Rows are points. Each copy is the shape, with its points in the same order, turned, moved and blurred by noise. Is it also mirrored, or only turned?

Shape (6 x 2):
[[-28  12]
 [-25  12]
 [ 72  -4]
 [  6   4]
 [ 46 -64]
 [-32  22]]
Copy 1:
[[-24  39]
 [-21  36]
 [ 56 -24]
 [  3  13]
 [  6 -63]
 [-21  49]]
Copy 1 is: only turned
Copy 2, 6 rows:
[[  0  30]
 [ -3  24]
 [ 17 -70]
 [  2 -10]
 [ 78 -41]
 [-14  31]]
Copy 2 is: mirrored

Shape:
[[-13 -77  43]
 [  2 -24 -33]
 [-15 -20   2]
 [ 12   6  -5]
 [-28  -3  -5]
 [-24  61 -22]]
Copy 1 (6 x 3):
[[-40 -86   7]
 [-15 -16 -37]
 [ -5 -35   1]
 [-20   1  -2]
 [ 24 -24   7]
 [ 45  36  20]]
Copy 1 is: mirrored
Copy 2, 6 rows:
[[ -7 -30 -71]
 [ 28 -51  15]
 [ -1 -29  -1]
 [ 21  -7  22]
 [-17 -29  20]
 [-13  -3  82]]
Copy 2 is: mirrored
Copy 3:
[[ -9 -95  43]
 [ -5 -38 -32]
 [-16 -35   3]
 [ 15 -14  -8]
 [-26 -16   5]
 [-18  48 -14]]
Copy 3 is: only turned
Copy 4 (6 x 3):
[[-27 -93  29]
 [-42   1  30]
 [-32 -28   5]
 [ -8   1   7]
 [-38 -14 -14]
 [-25  39 -49]]
Copy 4 is: mirrored

Shape:
[[-52 -68 -15  19]
 [-26  39  46  20]
 [  0  15  -9  -5]
 [-21 -22  -9  47]
 [-26 -40  -8 -41]
 [ 63 -37  17   3]
 [-34  43  62  67]
 [-12   9  18 -30]]
Copy 1 (8 x 4):
[[-56 -63 -42  17]
 [-11  33  42  14]
 [ -4   8 -10 -26]
 [-28  -5 -39  26]
 [-26 -60  -4 -46]
 [ 60 -43 -23  -4]
 [-16  48  41  60]
 [ -8 -10  20 -33]]
Copy 1 is: only turned
Copy 2:
[[-64 -18  63  -3]
 [ 11 -58 -14  44]
 [ -3  -2 -13   2]
 [-28  -4  37  39]
 [-29 -18  21 -47]
 [ 52  22  51 -10]
 [ 12 -69   2  90]
 [  6 -31 -12 -17]]
Copy 2 is: mirrored
Copy 3, 8 rows:
[[-32 -80   5  22]
 [ 63  -7  39  33]
 [ 24  -1 -12   6]
 [-17 -25  10  45]
 [  2 -57 -12 -30]
 [-34  26  28 -35]
 [ 57   0  67  70]
 [ 42 -19   3 -18]]
Copy 3 is: mirrored

Shape:
[[  4 -30 -15  24  -1 -20]
 [ 24 -22 -18  56  37  24]
 [ 20  -1  60  -7  -7 -25]
 [ -7  18  44 -21 -21   9]
 [ 30 -41 -38  39  14  18]
 [ 39 -50 -45  34   7  16]
 [ 50  13 -21  68  65  36]
 [ 31  14  33  28  60  69]
 [ 54   9 -18  24  31  35]
 [  6 -44 -28  28  36  10]
 [-19  22  25   6 -24  -7]
 [-12   0   6 -39  -4 -38]]
Copy 1 (12 x 6):
[[ 10 -21 -13  27 -16 -47]
 [ 28  11 -36  64   8 -36]
 [ 38  -4  68  18  -8 -15]
 [  7   5  47   5 -10  27]
 [ 21   3 -50  43 -24 -42]
 [ 25   8 -56  43 -42 -51]
 [ 57  26 -60  82  38 -11]
 [ 40  74  -6  66  41  11]
 [ 62  28 -39  40   7   3]
 [  8   7 -37  30   7 -53]
 [ -2  -8  34  16  -6  20]
 [ 22 -23  28 -37  -3 -18]]
Copy 1 is: mirrored
Copy 2, 12 rows:
[[ 21 -42 -16 -11  -1  10]
 [  8 -63 -29   8  18 -49]
 [ 25  -2  53  -3  22  15]
 [-21  20  33   2  21  15]
 [  5 -64 -30 -17  -8 -37]
 [  9 -67 -30 -29 -22 -36]
 [ 24 -47 -33  19  32 -95]
 [-23 -30  18  12  61 -84]
 [  7 -23 -13 -11  10 -75]
 [  5 -67 -34 -20  22 -22]
 [ -5  16   7  21  13  21]
 [ 17  15   0 -36  25  38]]
Copy 2 is: mirrored

Shape (13 x 9):
[[ 27  -8  10 -11 -16  50  38 -37  11]
 [-17  -6  51  -2 -20   3  -9  26 -26]
 [ 24  15  24  40  37   6 -38  -9 -25]
 [ 17   4 -18  15 -75 -17  -6 -27  60]
 [ 15 -15 -26  -5  20 -21 -22   9  -3]
 [ 26  10   6 -73 -24 -37 -29   2  28]
 [  6  24  -4 -37 -33 -16 -26 -20 -37]
 [  1  28  18 -28 -15 -17  -7  18  39]
 [-20  15 -23 -83  16  41  -9  -4  -1]
 [-17 -18 -31  11  33 -25 -16 -39  35]
 [-17  22  29 -25  -2   9   4  -6 -35]
 [ 12  -5  -1 -22  44 -18  20  25  15]
 [ -9 -28 -13 -25  36 -14   7 -41   4]]
Copy 1:
[[ 36  -9   9  10 -45  60  37 -31   7]
 [-10   2  45 -24   2  27  -9  15 -25]
 [ 30   1   1  20  48  29 -34 -19  -5]
 [  5  20   2   3 -95  -4 -32 -47  21]
 [ 33  -5 -29 -10  -2 -20 -14   0 -15]
 [ 61  29  10 -17 -60 -22 -20  43   7]
 [ 40  38  14  10 -40  12 -13  11 -56]
 [ 14  35  15 -10 -33  -7  -5  22  28]
 [ 36  17 -36   9 -37  38  35  66 -15]
 [ 16 -30 -32  46 -18 -30  -4 -13   7]
 [ 17  20  29  12  -1  31  20  21 -34]
 [ 33  -3  -9 -18  12 -17  31  12  20]
 [ 43 -36 -11  33 -22  -9  27   6 -13]]
Copy 1 is: mirrored
Copy 2 (13 x 9):
[[ 35 -19 -18   9   6  54  37 -33 -10]
 [  4 -30  25  19 -15   5 -12  37 -27]
 [-26   6  19  14 -67  -6  17 -24 -35]
 [ 58 -19 -50  51 -19 -20 -11 -35  45]
 [-12  -3 -36 -14 -42 -29  21   6 -14]
 [ 48   4 -16 -43   9 -48 -20  -1  16]
 [ 18 -12 -23 -13   2 -20 -38 -15 -47]
 [ 23  23  -5  10   3 -19 -10  12  23]
 [-12  20 -44 -54  21  32 -12   7  -5]
 [-38 -19 -40   3 -25 -22  28 -41  29]
 [ -5  -7   9   1  13  13  -9   6 -41]
 [-11  18 -11 -15  -4 -22  53  26   3]
 [-29 -34 -29 -24   6 -12  39 -24   2]]
Copy 2 is: mirrored
Copy 3, 13 rows:
[[ 30 -13  38 -11   0  43  39 -18  -1]
 [-21 -16  27 -13 -35 -16 -12  37 -20]
 [ 35  -6  36  33  16 -25 -47  10 -19]
 [ 42 -18   5  -9 -60  -5  18 -36  69]
 [ 23 -22 -16 -17  18 -41 -22 -10   4]
 [ 39   6   5 -94 -36 -38 -15 -19  13]
 [ 31   3  -5 -31 -52 -20 -16 -23 -38]
 [ 14  25  12 -48 -22 -16  -9  10  34]
 [  1  13 -19 -75   9  43 -30 -25 -26]
 [ -2  -7   1   5  29 -33 -22 -61  32]
 [ -7  19  21 -19 -23  -1 -11   5 -40]
 [  6  11   4 -37  45 -36   9  11   7]
 [ -2  -8  11 -22  29 -25  -4 -57 -13]]
Copy 3 is: only turned

Shape, 15 rows:
[[-11   7 -15 -95  21  -7   0 -18 -25  15  -8]
 [  2   5  19  23  18 -16  17  14 -10   8  26]
 [ -1 -73   4  21 -38  23  12 -12 -26  10  31]
 [  0  -3  18  25  20  -7  -9 -20 -24 -18 -44]
 [  4  16  18  24 -15  -2  -2 -30  -9  12 -11]
 [ 11  16   6  22  15  -1 -49 -31 -16  26  30]
 [ -1 -10 -74   4  13  46 -33  -9  -4  20   1]
 [ -5 -34   3  20   9   5   1 -13  66 -65  25]
 [ -4   7  17 -14 -19  -7  13  11  -2  21  24]
 [ 36  10  22  -4   3 -12   5  -5  -6  23   0]
 [ -7 -14 -28   7  -4 -11  -3  -6 -24  24 -34]
 [ 11 -11  27  12   1  -4  -4  55 -11  27  20]
 [ -3   8  -9   2  17  -4 -56 -18 -10 -44   7]
 [ -7  -4   0  16   6  31 -22 -20 -14  21  -3]
 [ -5 -12   5   8  -1   0 -20 -23  22  29  23]]
Copy 1:
[[-23  34 -50 -65  32 -11  -5  -9  -9  22  -3]
 [ 20 -13  25  25  13  -5 -12  16  -3   5  16]
 [ 23 -44  27 -15 -53  53  18 -20 -14  12   0]
 [ -4  -6  11  29  20  15  -6 -16 -16 -10 -62]
 [ 15  30  26  24 -10  21 -12  -4  -4   9 -35]
 [ 43  25  -4  34  -1  22 -50 -36 -23  17   3]
 [ 28  -8 -82  23  -6  53   8 -17 -14  -1  -6]
 [  1 -28  13  23   4  36   5 -34  65 -61   2]
 [  9  12   9 -11 -15   7 -16  23   9  12   8]
 [ 36  15  12  -1   3  -3 -20   0  10  22 -16]
 [  0 -10 -32  20 -16   4   5  -1 -15  16 -43]
 [ 34 -34  23  -2  -6   4 -38  40  -4   9   5]
 [  8   0 -17  17  19  10 -31 -43 -14 -45  -8]
 [ 18   3  -7  13   3  54 -16  -7 -11  13 -20]
 [  9   1  -2  20 -25  37 -27 -21  20  19   3]]
Copy 1 is: only turned
Copy 2 (15 x 11):
[[-47  22 -23 -10  68  24   3 -12 -42 -31  -5]
 [  3   5  28   7  -1 -27  14  22 -22  30   8]
 [-27 -62  39  26 -31   9   8 -18 -11  -3  36]
 [  1 -27   9 -10   9 -23 -17  -5  -5  12 -55]
 [ -3   6  16  25 -15 -10  -4 -24  -8  22 -31]
 [  6  14   5  13   3  -8 -47 -28 -13  45  13]
 [ -4 -30 -56   5   0  53 -18  -4   8  36  16]
 [ -7   1  24 -49 -27 -10  32  -5  69  -1  16]
 [-24  23  18  23  -7  -4  10   9 -22   1  11]
 [ 18  18  19  32  19 -15   0  -8 -14  -4  -9]
 [-16 -34 -31  25   6  -6  -4   0 -13   8 -23]
 [  2   6  24  28 -11 -17 -10  53 -23   6  20]
 [  0   4 -11 -57  -8  -9 -38 -17   3  11  -3]
 [-14 -14   7  13   1  23 -25 -11  -4  33 -13]
 [-21   9  12  22   3  -3 -12 -10  23  24  20]]
Copy 2 is: mirrored
Copy 3, 15 rows:
[[-55 -16   7 -36 -29  24  55 -55   6 -10  17]
 [-16  12  17  30  17   8   6  14  -2  31  11]
 [ 30 -40  21 -27  10  21 -24  20 -57  25  27]
 [-19   1   5  15  35   4 -13 -16  -8 -19 -42]
 [ 13  16  23   4   5  -3   1 -10 -16  18 -29]
 [  5  19   3  21  -8   9 -34 -49  -1  38   1]
 [  5  -3 -74 -22 -15  37 -16 -10  -2  14  10]
 [ 28 -14  19 -18  27  -9 -33  43  64 -24  17]
 [-17  11  29  -8 -16   0  11  15 -17  32  18]
 [ -9   1  30  27 -14  10  15  -7  -6  21 -15]
 [-15 -17 -29  -4   5   5  14  -7 -30  13 -23]
 [-41   3  20  24  -9   8 -21  30 -24  46   5]
 [-13  16  -6  -2  -1  -4 -41 -30  18 -24   9]
 [  8  11 -11  -8   7  33 -22 -17 -15  25 -14]
 [  7 -10  16 -10   1   5 -17 -14  13  45   3]]
Copy 3 is: mirrored
Copy 4, 15 rows:
[[-13 -20 -26 -86  11  -2  11 -26 -44  34 -30]
 [  4  -5  31   7   6 -13   6  -5 -10   3  27]
 [ 20 -66 -18  24 -59  22  24  23 -14   8  29]
 [ -7 -36  30  22  10   7   1 -12 -12  -7 -47]
 [  0 -10  19  26 -23   3 -11 -27  -1  20 -20]
 [  2 -32  14  10   4  -8 -56 -23   3  44  12]
 [ -3 -23 -70  18  31  25 -28  14  -2  37  -4]
 [-13 -33 -14  -8 -14   6  -3   6  68 -63  15]
 [ -4   6  10 -18 -33  -9   8  -1 -13  17  15]
 [ 26  -4  23 -16 -10 -18   4 -14   4  27 -11]
 [ -4 -20 -21  24   2 -18   6   7 -32  20 -34]
 [ 11  -5  38  -2 -11 -15  -1  54 -10  23  20]
 [-11 -36  -5 -15  12   1 -61  -9  -5 -24 -16]
 [-11 -31  -2  17  -3  23 -18  -1   2  33 -10]
 [-13 -28  -7   2 -18 -14 -16  -6  25  30  12]]
Copy 4 is: only turned
